Rows are points. Two turns around zero, p and q, are shown by what they do to some points. Where does a point land after both, in the order given? Backwards means that the second turn is done in reverse. Each puzzle has new turns, and all numbers are rounded.

Turn p:
[  2 -26] => [ 10 -24]
[10 65] => [-10  65]
[ -7 -13] => [ -3 -14]
[  9 -20] => [ 14 -16]
[-14  -7] => [-11 -11]
Turn q:
[ 6 25] => [ 6 25]
[-19  20] => [-19  20]
[ 12 -44] => [ 12 -44]
Where do these land?
q, then p: [ 54 -19] => [57 -3]
p, then q backwards: [-15  -9] => [-12 -13]
q, then p: [-32   9] => [-33   0]
q, then p: [-24  12] => [-26   5]
p, then q: [18  7] => [15 12]

Turn p:
[-38 -15  -9 -34] => [-14 -33   8 -39]
[16 -6 27 40] => [ 3  6  9 50]
[ -6 -11 -31  33] => [-17 -10 -39  18]
[ 40  -2  18 -25] => [46 13 16 -4]
[-12  33  -5 -14] => [-17  23   5 -25]
Turn q:
[  7 -25  17  -8] => [ -4 -21  24   0]
[ 1 12 32  7] => [ 8 19 26 11]
[  8 -21 -25  51] => [-10 -20 -30  48]
[ 12  32  37 -22] => [ 30  27  33 -16]
[-31   4 -11 -36] => [-22   9  -5 -43]
[  3  -2 -50   7] => [ -2 -15 -48  -2]
Where do these land?
p, then q: [ 28  26 -13  12] => [ 23  22 -27   0]
q, then p: [ -4   5  19 -51] => [ 24   1  40 -29]
p, then q: [-28 -19  12  30] => [-39  -3   4  26]
p, then q: [19 12 -4 40] => [  3  21 -31  26]
q, then p: [ -3 -34 -15  11] => [-13 -34 -11   8]
p, then q: [-36 -19 -25 -37] => [-23 -34  12 -42]
q, then p: [24 29 26 -6] => [26 33 13 12]

Turn p:
[  3  -8  25 -12 -25 -30   8 -40] => [ -2  -3  30 -11 -28 -28   9 -36]
[ 50  15   0  30 -17  41  30  29] => [56 23 -6 18  1 46 32 14]
[  0 -12 -17  17  28  32  32 -31] => [ 14 -16 -19   8  45  -2  32 -24]
[-17 -20 -28  34 -15  -6 -20  15] => [-17 -13 -32  38 -20   7  -9   4]
[ 25 -15  13 -41  -8 -13 -39  -4] => [  4 -28  25 -34 -27   8 -33   0]
[ 20  13 -37 -17  10 -12  37 -21] => [ 27  13 -34 -33   9 -20  12 -23]
[-22  -9  27  13  23 -20 -35  22] => [-22 -15  21  24   1 -19 -27  36]
[-35 -19  20 -43  29  14   0  23] => [-41 -19  15 -33  24   0   8  37]
[-25  54  -4  18 -26  -6 -13   7] => [-20  57  -1  22  -6   8 -23  -8]
Turn q:
[ -8 -11 -30  35  18 -11  -4  44] => [-26  11 -38  31 -16  -4  -4  35]
[-25  -2  -3  -2 -10  -2  30 -17] => [ -8 -13 -10 -13   1  16  29 -17]
[-14  19  30 -55 -29 -46   9 -15] => [-23 -26  34 -61  -1 -31  10 -25]
[ 45 -27 -22  33 -13  19 -14   8] => [ 42  -4 -19  35 -29   5 -26  14]
[-15  41  37  -8 -12   6  18   6] => [ -6  19  39 -18   0  -6  40  -1]
[-41  16   6 -19 -16   3 -19  -7] => [-33  15  21 -17  -5  14  -2 -27]
[ 33 -60  -7  17  33  26 -14  12] => [ 25 -25 -15  46  17  22 -39  35]
[-21  24  25   3   8 -21  -6 -41] => [-13   4  15   1  25 -22  18 -45]
[ 47  -2 -37  -4  21  26  -1   9] => [ 43  18 -29  -2   8   7 -28  30]
Where do these land?
p, then q: [ -4   7  -5 -33  13  27 -51  14] => [-20  17  27   9  15  35 -43   9]
p, then q: [-36  -1 -31  43   4  14 -15  29] => [-22  34 -40  37 -16  20   6   5]
q, then p: [ -4  10  16  20 -35 -32   2  -2] => [ -9   6   8   4 -35 -24  23 -23]
p, then q: [ -9 -39 -15 -20  29  19 -32  34] => [-29 -14  -8  13  -4  42 -35  36]
p, then q backwards: [-57  -3  -5 -31   5   0  31 -28] => [-49  31   4 -16  15 -44  11 -10]
q, then p backwards: [ 25  13 -28   3 -34  -6  16  -8] => [ 33  -5 -23 -11 -18 -25  18  -1]
p, then q backwards: [ -4   5  -9  18  26 -26  21  10] => [ 25  15  -6  18  23 -22   6   9]
q, then p: [  8 -28  27 -12  18 -11  52 -58] => [ 33 -62  -8 -21  26 -30  35  -1]
p, then q: [ 36  20  27  18 -14 -12  -9 -22] => [ 35  -1  30  15  -5 -31   1 -16]
q, then p backwards: [ 45  15  22  -4 -13  26 -16  32] => [ 35  22  41   4   2 -24  -8  29]

Turn p:
[ 18  11  21 -20  21  26  -2   1  22] => [  9  17   4 -19  22  38   0  16   3]
[ 12  11  21   7  24 -12   9 -12  44] => [ 3 19 34  3 24 20  6 -2 33]
[ -7 -22   3  19  25  18  11   5 -40] => [-16  -9 -16  31   2  11  24   1 -36]
[-36 -21 -13 -21 -34 -35 -21  33 -17] => [ -2 -40   0 -14  -5 -61 -21  17 -17]
[-2 33 18 13 -7 19 18  1 43] => [ -7  18  16  -6 -14  29   0  24  44]
[ 18   0  -6  16   7   7 -12  -3  23] => [15  2 -5 12 11 16 -8 -6 22]
[-36  -4 -36 -14  -4 -29 -10   5 -38] => [-21  -2 -19   1  -2 -60 -10  -7 -27]
[  9  -1  -7  -6   3  25  14 -23  26] => [-10   6 -10 -17   6  29   5 -15  23]
[39 35  3 -1  6  5 19  8 29] => [ 30  34   5 -12  -1  19  19  10  33]
[  1  -7  16   0  -4  -3   1 -25 -39] => [ -6   1  10   4 -18   5   2 -22 -38]
[-27  -2 -20   0 -31 -24 -44  14 -27] => [  5 -20 -12   8 -16 -49 -44   4 -19]
[ 12 -33   0   7  -5   1  18  -4 -27] => [  2 -24  -5   7  -8   3  27 -20 -22]
Turn q:
[ 18  14 -24  10  -5   6 -32 -12   3] => [ 39  17 -16   3   3   9 -12 -11   2]
[  2 -25  13 -29  25 -43  21   5   5] => [-10 -45  27  -5   6 -40   7  -2   0]
[  2  29 -12 -17 -14  15  -7   7  -3] => [ 13  16 -20 -23   6   6   6  16  -6]
[-21  29 -24  24 -18   2 -29  12   6] => [ 13  35 -31  15   8   0 -25  21   4]
[ 11  14 -33  29 -29  10  -6  17 -17] => [ 22  26 -32  23 -23   9   7  16 -12]
[ -5 -12  17   4 -29  11  13 -27  12] => [-20  18   9 -14 -26   5   1 -18  21]
[ -5 -22  22  -7  -8  13 -14   3  -9] => [-11  -8  14 -11 -16  18 -20   1  -9]
[ 20   8  47  19 -26  27  -5   0  26] => [ -1  33  40  -8 -15  36   2  13  26]
[-13 -26 -20 -22  59 -14  30   8   2] => [-19 -64 -10  12  31 -17  16 -12   0]
[ -9 -10  14 -11  45 -25  28 -12 -26] => [-27 -29  19   8  25 -24  17 -24 -27]
Where do these land?
p, then q: [ 43  76  -9 -16   4  -8  -9  48   5] => [ 65  16   8 -10  17 -12  45  58   0]
q, then p: [-20 -26 -12  19 -17 -20  12 -18  -3] => [-12  -9  12  10 -20 -22 -24 -21  19]
p, then q: [-19  23  -8 -14 -12   3  16 -11 -20] => [-10  18 -18 -20  -5 -25  -5  12 -10]
q, then p: [ -2   6  30  -1 -13   7   4  19 -17] => [ -5  -2   2  -5 -17  -2   1  32 -21]
p, then q: [ -6 -23 -12 -10 -10  -3 -49 -19  25] => [ 27 -20   7  -4  13  10 -44 -30   4]
p, then q backwards: [-22  -9  -5  -9   5 -16 -11  -5  40] => [-24  -1  16 -12  20 -11  -5  -7  34]
q, then p backwards: [ -5  -8 -16   2  -9  26  12  11  -8] => [-2 -3 -6  7 -4 33 12  3 -9]
p, then q backwards: [ 14   0  42  53  49  10  14 -14 -14] => [ 23   5  24  69  25  25  14  12 -19]
p, then q: [  6 -20  -9  -7  19  -3   8   6 -22] => [ -9 -11  -8  14   2 -10  19 -16 -18]
q, then p: [  9 -21  -1 -18 -17   4   3 -17  14] => [  1 -14   7 -32  -1   4 -10 -13  11]
